Every row gives one point. The window is the flat piece filled in between its corners: a triangle in 3 columns, a solid with four corners in 4, and so on. A path goes straight from each point to the next, and from the last back to the first. After which points does the path pass through the window?
In the rows, 128 means zero.

Window (3 x 3):
[[107 107 163]
 [146 138  25]
 [111 148 165]]
Path:
(1): [146 139 166]
(2): [ 49 108 125]
(3): [125 159  28]
(4): [167 140  82]
(5): [127 129 187]
(6): [ 64 103 173]
(7): [ 92 152  96]
(8): [170 146 123]
Through the window after points: 1

Window (4 x 4):
[[180 179 115 119]
 [193 154  70 176]
 [146 114 178  99]
 [113 120 128 186]]
Path:
(1): [186 150 132 182]
(2): [173 167 137 146]
(3): [147 147 101 131]
(4): [143 129  98 140]
(5): [203 153 177 148]
(6): [202 175 113 154]
(7): [141 169  67 124]
(8): [166 136  34 155]
(9): [174 161 130 197]
(10): [184 164 147 181]
(11): [116  94  64 171]
(12): [172 151  31 170]
(13): [207 154 139 173]
(14): [222 168 128 143]
(15): [116 111 129 102]
(16): [158 122 105 141]
Through the window after points: 2, 4, 12

Window (8 x 8):
[[156 213 120 157 101 150 120 159]
 [130  73 107 245 115 181 149 149]
 [165 162 217 140 159 160 130 127]
 [134  93 199  99 147 100 145 138]
 [ 74 145 219 132 205  52 127 113]
 [142 153 108 159 132 131  56 123]
 [152  77 155 220  63 149 121 125]
 [ 97 138 143 120  94 158 119 107]]
Path:
(1): [135 113 165 175 108 155 128 170]
(2): [166 111 143 171 103 158 127  95]
(3): [160 136 123 106 112 109 138  56]
(4): [114 115 162 165 119 127 121 158]
(5): [112 158 154 189 112 134  43 154]
(6): [133 147 130 147 129 156 167  94]
(7): [126 116 155 171 186 103 157  60]
(8): [113 119 180 155 124 117  84 150]
(9): [116 101 188 178 111 194  97 175]
(10): [159 125 138 158 102 137 144 108]
(11): [161  58 116 205 117 116 181  83]
(12): [112 125 161 217  84 201  78 193]
(13): [120  97 171 249  79 199  96 200]
(14): [141 105 121 180 146 147 159 109]
(15): [158 134 174 147 137 142 141 109]
(16): [ 90 158 230 134 159 130  90 166]
Through the window after points: 11, 13, 15

Window (11 x 11):
[[150 152 118  79 172 102 178 116 156 122 111]
 [109 175 128 124 106  80 143 117  90  90 134]
 [136  69 165 164 154 153 187 215 123 166 104]
 [136 107 130 111 178 132 154 117 111 120 150]
 [109 155  87  98  98 139 133 110 113 135  95]
 [173  72  91 129  73 121 174  94 132 148 168]
 [ 60 176 111 219  84 180 147 130 118 194  64]
 [162 139 151 180 105 131  82 131 157   7 142]
 [105  94 141  91 138 129 171  88 152 141 103]
 [102 167 115  72 124  89 145 127 121 164 166]
 [112 150 121  98 120 154 190 122 131 128 135]]
Path:
(1): [102  96  79 128 129 116 185 174 158  69 121]
(2): [ 67 151  60 148 114 135 142 142 132 133 115]
(3): [114 153 132 131 105 141 150 118 115 156 104]
(4): [154 173 146  76 146 131 143 106 107 160 129]
(5): [104 110 100 131 108 107 161 126 131 129 154]
(6): [ 64 119  50 183 123 140 184 109 121 147  92]
(7): [122 166 157 136 112 148 140 134 127 148 111]
(8): [138 159 176 125 105 146 142 127 128 125 102]
(9): [ 67 142  64 156 170 117 140 149 130 122 129]
(10): [ 86 129  86 149 119 123 155 140 160 131 121]
(11): [149 137 147 121 122 165 145 121 117 130 109]
(12): [146 150 145  87 122 120 143  88 116 128 142]
Through the window after points: 2, 4, 6

Window (14 x 14):
[[ 79 152  76 162  93 166 112  86 111 127 190 167 173  87]
 [151 108 103 178  59  82 158 146 136 120 118 131 116 160]
 [154 123 119 113 204 127 149 177 137 139 114 154 146  85]
 [110 131  55  66 145 122 119  61  76 169 134  88 144 129]
 [ 90 117  84 151 141 171 115 147 132  57 156 109 164  70]
 [ 94 163 105 116 216 186  47 131 154 123 225  96 111 133]
 [183 124 116 154 164  58 182  90  89 163  91  73 249 131]
 [185  93 127  95 145 129 135 154 197  63 183 151 117  95]
 [144 149 136 109 172 173  89 121 165 131 102 146 150 141]
 [142  95 141 126 178  57  97 115 127 145  69 170 143 162]
 [102  41 146 180 122 181  81 108 128 188 102 164 163 116]
 [157 195 111 141  51  50  58 199  54 117 125 139 186 104]
 [ 97 183 115  70  39  46 149 136 166 118 179 107 144 121]
 [141  77 178 133 116 103 154 122  70 112 100 148  92 167]]
Path:
(1): [120  96 103 108 144 132 116 138 109 138 138 154 166 145]
(2): [134 157 150 177 138  93  87  78 161 132  92 146 127 102]
(3): [205 173 152 140 141 149 141  85 164  73 143  94 114  30]
(4): [128  98  93 106 144 103 126 134 121 136 139 132 172 148]
(5): [104 102 139  79 150 136 106 133 142 122 164 174 207 175]
(6): [130 117  99 157 137 131 137  99 125 139 121 108 112  87]
(7): [150 151 154 152 146 106 138 113 140 127 117 135 115  88]
(8): [134  71 104  90 152 119 125 185  80 126 119 156 164 162]
(9): [ 78  63 116  98 124  99 155 162 127 116 171 168 172 173]
(10): [162 147 110 154 140 108 109 113 108 133 109 111 139  86]
(11): [123 114 133 144 143 112 122 108 139 130 136 111 151  96]
(12): [137 120  34 111 157 212 150 153  97 120 124 188 207 176]
Through the window after points: 1, 3, 7

Window (14 x 14):
[[125 154 128 176 105 102  84 207 200 165 112 156 180 125]
 [ 82 152 129 119 147  54  41 205 151 157 155  49 121 152]
 [ 87 113 200  88  96 152 126 115 131  73 153 174 113  74]
 [187 130 126 121  81 145  77 169  72 116 111  91 179 129]
 [131 178 155 138 133 138 150 101 141 184  92  94 105 161]
 [196 146  97 141 138  79  97 142 117 206 101 165 166 193]
 [115 122 139 132 185 156  49 122  92 194  82 165 132 134]
 [118 145  86 169  97 165 188 156 161  83 130 158  19 240]
 [130  96  44 103 103 170 135 104 119 140  62 196 113 111]
 [114 153 146  81 143 167 109 158 131 152 124 141 177 156]
 [ 91 134 147 163 181 101 150 130 199  76 113 152 135 112]
 [142 194  54 113 113 137 125 169 184  99  45 193  28 149]
 [122 178 101 169 103 159 139  70 186  77 173 128 108 183]
 [129 113 179 110  61 135 102 132 141  86  98 107 147 194]]
Path:
(1): [ 71 219 110 154 109 123 132 162  93 143  85 159 121 153]
(2): [ 94 184 152 173 113 118 145 157  62 133 123 208 128 172]
(3): [152 102  97 112 142 137  50 139 249 143 102  73 143 117]
(4): [146 115 149 137 120 147 129 146 192 149 127 108 105 140]
(5): [ 89 233 122 135 139 106 106 143  89 110 101 163 163 196]
(6): [114 172 110 155 103 117 128 159 143 137 120 154 132 162]
(7): [162 104 123 136 121 155  91 177 202 110  95 138 100 144]
(8): [148 109  98 123 134 164 106 133 167 148 112 150 101 146]
(9): [ 95 225 119 158 128  83 127 147  92 114 110 147 147 155]
(10): [118 171 108 148 111 107 119 132 123  96 122 148 140 166]
(11): [150 133 117 130 144 164 118 121 178 162 128 134 118 141]
(12): [129 114 134 130 150 129 109 129 172 130 116 148 114 154]
Through the window after points: 2, 6

Window (14 x 14):
[[117 149  97  98 151 117 143 126 165 112 180 215 147 148]
 [121 124 135  85 144  78 149  68 167 175   7 121 128 123]
 [113 118 160  97 137  86 133 219  88  43 141 119 116  74]
 [110 190 167 132 188 109 101 108 206  87 195 144 171 126]
 [120 168 123 118  45  73 106  93  91 172  96 109 105 158]
 [192  96 131 144 124 102 126 216 130  85  98  98 168 115]
 [ 38 170 143 142  84 167 127 137 112 200  55 113 109 151]
 [116 127  87 155 125 132 152 133 119 129 106  59 103  74]
 [176 153 131 150 177 171  83 177 145  84  41 112  63  33]
 [129 127 167  79 140 164 127  57 169  74 174 197 203 113]
 [153 193 165 144 213 147 165 112 100  78 210 167 172 152]
 [124 142  84 132 170 110  80 180  83  52  95 116 170  72]
 [ 83  90 131 197  96  93 106 115 116 144  11 122  73 106]
 [115 152 175 115 192 141 101 117 119 174 239 182 173 119]]
Path:
(1): [128 155 106 158 116 117 136 125 159 148 107 128 149  48]
(2): [133 139 127 151 143  95 127 181 108 101 102 128 150  48]
(3): [123 131 126 108 152 123  98 144 115  89 126 125 145 137]
(4): [156 107 156 107 158 113  83 155 148 103 133 118 130 139]
(5): [136 165  92 178 121 109 205 153 108  66 109 153 192  23]
(6): [108 143 163 129  54  36 173 109  69 147  85 141 146  26]
(7): [126 142 119 107 152 137  87 160 137  97 130 107 103 176]
(8): [127 126 118 103 157 111 115 133 127  91 116 143 126 137]
(9): [144 165 199 176 113  92 145 151 122 106 163 120 164  20]
(10): [122 162 154 123 148  98 167 109 127 136 116 178 169  90]
(11): [143 123 135 111 160 187  84 111 176  90 198 124 101 199]
(12): [109 115 116 125 154 137 140 136  92 105 127  67  92 135]
Through the window after points: 2, 6, 12

Window (14 x 14):
[[195 116 115 147  91  37  67 220  98 216 148 185 164 187]
 [ 80 179 188 102  97  45 141  82 182  94 203 100 113 177]
 [173 122 102 126 119 191 101 150 119 130  90 136 159 127]
 [122 157 176  61 189 202 107 135  82 139  35 109 112 145]
 [125 115 110  75 179 188 151 187  87 147 104  79  68 134]
 [  7 129 192 117  93 121 171  96 152 120 150 124 127 189]
 [151 125 197 107 184 199 183 149 115 161  89  81 137 125]
 [ 64 153 209 134  68  72 177  69 150 114 144 143  56 131]
 [145 143 140 135 105 112  67 162  60 192 192 154 160 121]
 [ 33 137 171 114 128  42 171  92 144  99 129 109 136 108]
 [ 82  89 186 123 130  76 151  38 119  98 162 127 108 176]
 [140  81 163  44 145 185 101 147 138 178  94 117 125 106]
 [143 151  93 162 134  74  78 132 138 239 165 168 139 159]
 [131 144 142  32 175 188 194 136 100 140 104 155 124 130]]
Path:
(1): [120 120 149  89 125  75 138   7  98 171 120 101 113 174]
(2): [ 73 156 119 111 110 111 156  90  89 181 129  82  99 164]
(3): [134  97 223  96 169 134 124 167 153 112 138 166 135 121]
(4): [ 84 100 181 134 186  88 110 148 169 118 156 156 163 133]
(5): [ 88 145 154  91 112 127 158 104 104 141 113 106 102 150]
(6): [124 112 127  99  58  96 174 119  92 158 130 126 148 125]
(7): [103 147 182 138 174 120 100 129 161 133 172 143 104 168]
(8): [ 97 109 149  88 198 185 124 170 106 153 129 180 113 106]
(9): [148 147 165  97 113 132 158 100 122 140  92  81 139 160]
(10): [ 95 116 116 109 115 153 127 118  86 184 104 110 166 143]
(11): [152 139 191  91 178 142 131 161 145 117 109 163  66 139]
(12): [ 87 140 200 121 179 130  73 144 174  54 220 121  83 134]
(13): [124 146 144 100 110 108 157 115 122 167 114 113 133 158]
(14): [139 138 139  73 126 107 136 115 100 169  94 130 135 139]
(15): [103 132 171 119 148 152 122 160 123 129 136 141 120 167]
(16): [ 84 113 187 127 127 115 148 130 135  97 153 145 109 147]
Through the window after points: 4, 8, 12, 14, 16

Window (14 x 14):
[[113 139 209 186 145 144 169 131 124 139 103 159  91 104]
 [133 123 174 131 159 116 200 145 120 156 176 140 134 117]
 [ 99  64 125 181 155  98 172 151 109 149 142  86 172  86]
 [105 154 122 138  41 123 176 127 147  79  89  92 175 139]
 [139 146 124 150 111 147 136 126 150 118  60 125 190 155]
 [148 112 190 129 103 117 142 130 114 147  74 158  97 114]
 [111 100 154 149 132 123 142 108 157 110  76 188  77 167]
 [ 80 126 183 138 117 141 128 123 152 185  88 177  75 138]
 [119 131 108 156 168  84 154 187 124 125 153  97 140  89]
 [128 161 138 151  58 134 100  73 124  87  96 111 173 153]
 [ 89 131 108 159 151  70 173 178  69 127 114 118 158 168]
 [ 61 111  84 114 188 104 161 161  59 101  98 116 168 116]
 [ 94 138 208 138 117  89 137 101 162 134  66 186 120 129]
 [119 144 183 124  79 141 116 136 142  73  86  91 170 182]]
Path:
(1): [ 92 132 130 169 104 134 151 147 113  99 106 140 165 123]
(2): [ 95 140  87 209  97 111 134 249 111 122 138 152 141 110]
(3): [117 128 149 134 149 106 163 116 115 126  93 114 153 148]
(4): [107 129 141 131 154 105 165 150 118 133  95 104 132 144]
(5): [ 87 101 135 156 112 130 137 118 105  88 134 212 151 114]
(6): [ 87  93 141 222  92 113 109 162 117  99  97 165 150 112]
(7): [120 143 159 111 155 122 162 120 130 142 101 123 126 143]
(8): [159 138 167 101 142  66 180 119 165 132  97  73 102 142]
Through the window after points: 2, 4

Window (14 x 14):
[[125  68  88 152 111 131 105 126 126 116 132 105 145  82]
 [ 80 103 145 158  48 136 114 118  89 142 140 137 160 123]
 [128 162 135  91 129  82 113  70 164 149 143  75  97 147]
 [166 123 108  91 161  79  97 115 117 133  79 103 133 180]
 [ 86 102 140 153 113  85 101 166 136 100 134 170 106 113]
 [150 140 110  87 115 114 148  82 167 131  93 137 117 150]
 [137 172 121 154 163 122 117  87 130 138 120 120 145 132]
 [139  69 138 181  98  98 153 112 130 118 160 123 111 137]
 [ 97 154 144 141  60 110 135  82 102  58 249 146 147 109]
 [ 84 103 131 125 111 117 176 133 110 132 156 113 160 117]
 [118 139 128 149  71 142 122 152 131 117 230 141 139 132]
 [122 128  75 110 161 106 116  96 115 145 100 123  69 166]
 [147 117 136  71 195  96  84  75 148 157 126 162  91 161]
 [150 142 161  87 135 145 140  91 122 115 110  84  88 145]]
Path:
(1): [150 165  99 137 117  87 114 113  92 120 163 146 112  99]
(2): [ 84 112 145 120  99 125 132  84 141  95 176 118 127 157]
(3): [ 87 109 157 139 143 127 108 104 150  42 162  78 163 142]
(4): [178 152 112  99  96 127 149 111  99 202 118 146  70 128]
(5): [143 120 111 115 111 114 121 110 113 123 146 135 124 110]
(6): [ 99 109 117 147 116 119 124 101 152 107 132 104 141 139]
(7): [ 94 130 132 111 127 127 121  87 150 124 120 108 124 164]
(8): [182 120 106 111 119 104 128 103 101 143 145 128 125 119]
Through the window after points: 1, 3, 5

Window (14 x 14):
[[ 92 172 181 208 102  87 138 122  51 185 108 130 129 111]
 [117 130 154 119 180 192 166 127 165 116 115 134  83  92]
 [112 136 123  62 167 189 184  81 158  74 132 110  60 178]
 [ 40 130 129  35 123  70 165 187 161  52 112  51 158 103]
 [ 80 171 104 198 170 160 117 146 108  86 126  90 168 141]
 [117 122 122 139 151 181 169 106  78 157  73  49 106 101]
 [108 144  78  61 180 110 129 106 138  74 126  62 137  94]
 [141 162 113 135  49 147 185 111 188 119 180 125 173 105]
 [ 79 180 193 167 135 123  80 134 152 146 122  86 102 185]
 [169 107 232 129 170 124 126 116 138  76 125 130 121 153]
 [114  78  99 173 174  42 146 123 153 123 180  55 147 156]
 [ 84 107 140 141 143 182 109 145 155 115  75 181 204 118]
 [154 123  67  63 131 172 143 209 142 112 138 128  68 181]
 [129 117 185 126 249 217 144  99  87 148 122 129 159 126]]
Path:
(1): [ 90 139 118 125 136 153 144 122 105  91 152  79 145 102]
(2): [104  96 148 132 118 158 124 103 127  99 140 101 113 126]
(3): [146 206 143  82 199 155 179 180 161 116  92 144 131 142]
(4): [138 188 146 152 178 108 183 135 161 132  94 101 131 163]
(5): [ 99  76 171  90 128 171  87 121 110  84 159 114  99 134]
(6): [ 98 115 185 142 125 163 116 131 109  71 144 104  97 113]
(7): [127 136 132 114 234 181 157 108 121 169 101 132 187 134]
(8): [129 164 138 139 152 156 163 126 151 112 111 104 139 162]
(9): [109 106 151 119 177 166 129 128  97 126 131 116 130 107]
(10): [101 112 122 105  97 161 123 159 125 136 169 102 126 124]
(11): [126 148 128 113 212 131 173 134 146  92  74  98 103 148]
(12): [143 122 110 100 180 100 136 121 211 127  81 133 139 158]
Through the window after points: 4, 6, 8, 10, 12

Window (14 x 14):
[[118 149 249 176  92  67 114 116 155  83 187 183 175 100]
 [137 228 129 153 121  84 171 138 128 101 144 153  40  52]
 [ 74  78 139  82 133 182 125  79 197  52  51 134 105 164]
 [117 115 149 190 130 107  79  56 105 238 145 119 129  56]
 [188 131 159 246  74 147  91  86 147  66 103 151 168 147]
 [ 60  96 119 150 144 192 111 159  99 133 186 127 121 101]
 [ 76 204 181 129  68  68 136 144 109 106 191 104 100  97]
 [164 132  59 164 170  90 154 127 122 120  57  98 142  94]
 [193  64  70 192 148  84  36 151 154 143 155 194 138 148]
 [142 123 116 131 180 112 135 162 140 218 120 135  83 138]
 [152 127 151  90 151  98 109  25 152 121 150 158 175 157]
 [139 113 181 143 191  53 130 100  83 167 183  68  65 109]
 [153 135 187 160  93 137 116 122 221 152 163 115 116  73]
 [ 77 174 124 156 189 119  86 167 128 143 168 107  83 106]]
Path:
(1): [143 159 158 133 131 119  89 110 126 109 123 149 129  81]
(2): [155 126 204  69 112 145  87 113 106 175 143 135 158  71]
(3): [119 127 111 215 127  96 133  90 169 120 139 135 103 129]
(4): [102 161 125 193 129  66 126 122 146 144 162 151  99 130]
(5): [159 146 162 129 123 111 107 106 134 122 124 121 119  80]
(6): [172 130 220 115 139 150  76  94 134  81 121 150 134  96]
(7): [104 121  71 164 127  75 141  93 168 168 155 128 131 150]
(8): [131 137 162 202 117  88 142  98 169 118 148 158 126 123]
(9): [129 146 189 122 130  86  94 144 111 107 158 140 150  80]
(10): [154 143 117  68 116  60  33  96 106 169 121 151  94  40]
(11): [ 85 116 159 190 173 145 191 137 161 108 148 102 119 164]
(12): [107 123 108 207 127  97 146 137 145 126 182 119  83 135]
Through the window after points: 6, 8
